Each row of a before or after table is a point. The points were changed in one or more steps. Then noise was added and the rows were shuffled. The steps act on columns, c1 being the first. Name the steps. A step turns or swaps two columns, mirrors them in a line or flattens them onto one, adds a multiple of one to another, or multiplies or shifts one. Angles are multiples of 10 degrees, from the lower column toward the higher: turns from -170 to 170, lines from 10 to 170 but not 90. Use the fewest steps. Two steps may share a column if one is a turn and the other turns, adds or multiplies; they go together, in the order done. Otherwise the lowest column goes first.
(in the rows, 128 means zero)

Before (10 x 3)
[[114 105 158]
 [141 161 137]
 [ 98 172 155]
 [ 79  89  97]
 [123 128 136]
 [134 174 138]
 [119 105 114]
 [141  98  98]
 [126 116  78]
 [133 127 134]]
After (10 x 3)
[[141  56 100]
 [121  69 115]
 [122 125 134]
 [ 78  32  97]
 [133 126 134]
 [141 210 136]
 [ 98 238 158]
 [113  72 156]
 [137 243 138]
 [126 100  77]]
Steps: multiply c2 by 2.5

Before (14 x 9)
[[152 135  90 145  87  82 145  93 192]
 [131 184 111 110 105 133 140  73 101]
 [112 122 154 152 162  59 134 124 160]
 [141 194  94 116 156 173 145  72 161]
 [140 111  85 122 140 108 145 125 196]
 [193 109 126 114 169 151  95  80 100]
 [147 131 153 101 151  77 155 122 177]
 [118 191 180  94 144 111  81  79 148]
 [171  99 182 116 140 127 105 100  89]
 [180 150 140 203  76 163  98 110 112]
 [140 148 135  97 136  66 117 169 105]
 [ 99 103 190 194  94 159 102 157 147]
 [122 198 110  91 112 113 140 103 164]
 [126  92  86 170  73 118 103 171  95]]
After (14 x 9)
[[109 118 154 150 165  64 136 126 162]
 [171  98 182 120 138 171 107 101  90]
 [150 136  90 142  87  73 144  94 194]
 [179 153 139 202  74 131  99 108 111]
 [147 132 153 101 149  70 155 121 177]
 [194 111 132 114 169 177  93  83 102]
 [127  92  85 168  75 171 106 172  97]
 [129 187 114 110 107  49 139  72 104]
 [141 196  95 116 156  75 148  74 161]
 [118 192 182  94 144  16  83  81 148]
 [141 150 137  95 134  37 118 173 106]
 [139 115  83 120 139 135 145 125 194]
 [122 198 110  88 113  10 142 101 163]
 [102 101 189 195  96 196 102 158 147]]
Steps: add -1.5 times c2 to c6

Before (9 x 14)
[[124 153 147 155 125 143 169  99 118 134 146 168 113  98]
 [147 130 114 117 107 137 118 108  99 144 104 129 156 147]
 [108 147 151 168 159 128 147 110 155 119 112 141 132  93]
 [123 112 123 132 135 119 175 144 110 128  97 157 137 117]
 [124 160 123 106 129  95 125 163 147  93 104 105 101 140]
 [133 121 118 159 119 152 184 151 104 129 152 151 125  97]
 [110 150 144 137 142  88 155 136 134 101 145 127 142 117]
 [140 158 132 140 118 113 133 147 129 147 111 135 125 149]
 [ 95 111 164 113 137 131 153 108 157 132 105 121 118 107]]
After (9 x 14)
[[125 154  97 209 126 142 169  99 118 134 146 169 112 148]
 [135 121  97 223 119 151 184 151 101 129 150 152 126 118]
 [110 149  94 248 160 130 147 111 153 118 113 142 133 151]
 [140 160 146 163 119 112 131 146 128 147 110 135 125 131]
 [110 150 116 154 141  88 154 135 135 102 144 128 143 145]
 [148 130 149  95 108 136 118 109  99 145 105 129 156 114]
 [125 115 117 143 137 118 174 145 109 128  96 157 136 123]
 [ 96 111 108  83 139 132 153 109 157 131 103 122 119 164]
 [122 161 140  63 127  97 125 163 147  93 105 105 102 123]]
Steps: swap c3 and c14; multiply c4 by 3

Before (11 x 32)
[[110  53 156 179 139  94 133 156  98 191 157  89  94 155  82  90 176  96
   27 102 116  96 110 139  98 172 175 139  95 131 108 160]
 [177  94 122  65 117  92 110 113 141  86 150 128 121  66  99  94 124 153
  111 144 109 109 156 143 111 106  85 101 163 143 120 126]
 [110  62 203 176 111 133 154 130 105 168 104 141 125 142  89 126  92 190
  112 106 112  89  47 136 185 166 158 136  98  87 121 168]
 [123 122 131  95  81 124  95 122 179 115  80 145 165  91 166 129 175 137
  124 117 131 115 186 125 112  78 106  90 170 122 149 135]
 [100 132 138  97 104 100  89 125 141  93  85 125 113  98 137 138 138 123
   95 177 160 137 140 121 147  94 104  68 159 101 128 116]
 [115  64 191 171 136  93 148 176  69 159 177  83 115 152 101 108 137 152
   73  75 128  88 119 199 168 168 190 127 132 133  88 145]
 [141 125 147 141 106 110 114  61 168 101  84 137 142  88 151 181 158  95
  133 130 156 145 157  91 121 120 122  91 183 118 151  75]
 [116  94 219 130 120 145 178 151  99 142 116 140 132 131 105 140  74 161
  104 141 135 116 120 119 187 111 159 185 116 109 166 147]
 [181 116 135 128 102 133 116 174 145  97 136  93 115  76 125 111 112 142
   91 154  58 118 125 148 131  97 152 100 151 144 104 142]
 [114 132 110  93  81  98 110 132 175  83 104 152 111  78 117 147 156  89
  132 128 131 137 147 161 102 103 112 106 149 184 104 118]
 [113 122 130  94 105 108  83 109 132  93 136 169 143 106 175 145 181  92
  162 163 101 154 151 122  93  91 101  92 166 120 123  97]]
After (11 x 32)
[[100 131 139  98 106 102  86 123 140  92  88 125 113  98 115 141 136 126
   93 175 160 139 140 121 144  93 102  66 159  82 130 115]
 [115  93 219 128 120 141 180 151 101 141 115 142 132 132  66 140  74 157
  103 139 133 117 119 119 136 112 157 184 116 102 242 148]
 [115  66 189 173 133  96 146 176  69 157 177  83 117 153  78 109 133 149
   72  73 127  87 120 197 124 168 189 126 132 123   8 144]
 [106  63 201 177 113 129 154 130 103 168 106 139 125 141  60 127  91 192
  111 107 110  90  47 137 121 170 159 133  96  72 107 166]
 [139 122 149 142 106 110 116  59 170 103  82 137 141  86 143 180 160  96
  134 129 156 145 153  88 144 118 123  89 186 128 197  74]
 [113 131 108  95  80  98 107 134 174  84 106 152 113  77 147 148 153  93
  129 126 131 139 147 160 107 103 113 104 147 170  56 116]
 [122 123 129  94  81 125  95 123 180 114  82 149 164  91 161 130 174 135
  125 115 132 113 186 124 152  83 106  88 172 119 187 140]
 [179 115 139 127 104 133 112 172 148  97 136  93 114  75 125 115 111 141
   94 153  58 117 124 146 129  93 154 101 146 178  55 141]
 [175  92 119  63 118  92 110 114 143  86 149 123 119  67 129  93 123 154
  109 145 105 108 158 140  97 110  86 102 164 174 104 128]
 [111  54 158 183 138  95 132 157  97 187 157  90  96 152 133  92 181  98
   23 101 113  98 109 139  73 171 176 139  93 119  68 163]
 [112 118 130  93 106 109  82 109 132  93 134 171 142 106 181 144 185  92
  159 166 100 153 148 120 149  92 102  92 164 110 111  96]]
Steps: add 0.7 times c1 to c30; turn c15 and c25 by 60 degrees; multiply c31 by 3
